Rows are points. A path goes straight from each point to the next, and from the last back to the first. The post is the endless flat space through its rows: a point in 2 columns, a line in 3, a plane in 4, and so on, so that a path can go around it. How many times does the path go around the post? Going back the other way cancels.
In the rows, zero is written as 100.

Post (1 x 2)
104 92
Path (17 x 2)
113 58
74 73
131 15
166 67
159 33
151 87
137 109
144 60
91 18
51 111
97 146
122 134
80 110
38 94
107 65
140 92
143 69
Times around: 0

Post (7 x 8)
70 98 110 91 126 82 93 95
107 117 91 104 120 138 54 107
51 76 118 87 99 101 72 92
147 96 115 127 43 100 78 115
131 88 103 85 140 127 132 102
120 90 105 109 29 67 109 72
79 132 93 100 99 106 123 109
Path (27 x 8)
112 66 112 142 79 98 94 142
58 90 124 106 76 134 95 80
109 111 127 106 41 88 134 86
143 133 95 81 73 71 120 102
134 123 84 108 99 71 105 105
140 91 59 103 80 97 121 37
129 83 95 99 90 112 148 94
98 161 61 96 134 100 72 98
139 81 109 88 98 77 92 66
56 123 112 96 90 96 127 104
31 131 129 98 115 81 88 88
33 127 99 52 131 154 98 85
116 105 117 94 77 76 98 149
72 57 103 92 90 122 92 104
85 70 121 106 112 131 88 114
63 127 138 124 144 133 58 118
121 96 110 161 5 49 121 100
74 112 100 120 75 83 110 120
74 123 83 92 72 134 80 120
120 130 82 69 135 152 76 92
107 126 123 110 61 103 88 86
28 134 108 127 107 127 83 110
84 111 97 151 89 72 92 126
109 86 123 110 129 124 89 78
92 113 147 99 134 109 37 119
136 120 94 90 99 123 84 111
125 78 96 101 70 106 94 114
Times around: 1

Post (17 x 18)
112 109 73 47 90 124 77 73 51 63 106 79 56 122 88 138 128 79
78 105 42 50 68 69 74 74 146 75 56 111 125 113 88 113 99 117
126 121 94 146 157 60 90 98 119 75 143 143 110 105 130 114 86 86
94 94 110 87 27 110 97 122 66 101 78 131 113 95 92 142 95 121
149 131 99 99 84 112 94 108 124 130 36 130 57 117 104 97 34 93
104 132 89 92 87 72 90 89 128 60 57 127 73 114 57 83 133 98
115 114 93 104 134 73 62 114 71 79 128 92 72 163 87 83 121 57
88 42 95 121 114 93 65 94 64 102 118 108 142 61 140 101 114 43
128 130 168 129 150 66 69 96 132 83 156 94 99 117 115 111 80 26
131 141 125 78 75 96 98 51 77 95 71 101 154 92 95 108 93 66
46 55 123 138 80 89 127 114 23 128 75 67 112 106 125 114 85 116
95 65 135 105 118 108 106 94 77 77 121 131 130 112 108 68 95 85
80 152 94 95 131 100 88 74 157 130 109 126 143 81 80 88 111 165
88 114 119 148 64 56 71 94 117 111 114 125 94 111 38 86 52 100
69 105 94 62 50 88 86 112 45 45 121 76 111 71 95 80 87 41
69 110 80 112 114 104 41 60 112 55 112 103 146 86 119 102 110 79
87 90 105 137 72 108 128 97 93 99 118 89 95 126 102 58 83 46
Path (28 x 18)
119 101 102 135 145 128 88 44 105 87 122 120 37 103 89 77 61 113
141 139 90 100 132 109 66 98 192 62 123 160 105 152 80 101 69 137
85 162 90 145 68 89 61 95 87 97 80 97 139 81 109 99 70 135
101 141 142 84 96 86 109 130 61 119 88 68 76 100 132 96 71 96
123 127 79 105 133 80 97 48 110 135 65 164 47 92 69 101 67 136
65 67 71 116 82 125 43 88 58 45 42 108 83 150 65 99 70 74
84 37 55 68 114 66 43 63 40 80 32 85 133 174 88 63 145 25
120 84 75 160 107 91 32 76 96 62 79 168 74 131 161 112 35 72
132 146 74 82 88 69 81 62 81 82 52 98 126 149 104 98 102 111
79 32 94 62 79 88 104 86 64 57 155 115 116 99 61 58 168 83
85 105 97 153 54 25 41 101 26 118 72 63 85 193 74 64 71 61
87 61 98 132 57 84 5 102 7 92 72 160 47 39 43 114 124 59
52 141 170 139 98 34 106 100 81 146 150 81 170 28 112 83 78 104
80 90 129 89 78 58 95 42 97 49 59 91 97 110 56 140 147 130
88 92 78 152 101 142 118 39 99 47 72 131 78 94 100 140 147 141
137 87 69 131 125 57 90 64 113 80 35 103 91 127 115 139 149 35
34 107 88 175 97 42 90 137 45 65 88 75 150 102 134 77 96 52
91 106 101 125 160 81 36 121 122 92 67 106 66 142 75 112 77 107
35 37 66 140 94 18 63 118 120 61 13 140 71 169 78 139 110 114
95 125 109 104 124 155 70 115 105 111 120 156 50 81 105 58 40 129
132 107 35 105 107 48 49 36 41 62 6 115 91 20 92 106 134 21
103 154 70 126 153 115 71 129 128 41 146 133 115 106 130 129 113 80
96 186 104 133 162 82 51 54 48 73 96 106 90 105 50 80 67 124
110 93 153 107 120 106 71 63 102 122 162 117 110 92 105 80 69 40
107 130 92 151 46 34 39 97 22 59 146 140 64 126 98 176 73 88
58 85 107 149 112 72 107 103 93 138 89 94 102 118 116 132 126 105
136 151 144 69 132 147 128 73 161 89 121 97 167 152 118 138 91 54
101 127 60 94 59 156 46 46 89 62 77 106 136 90 102 114 93 96
Times around: 0
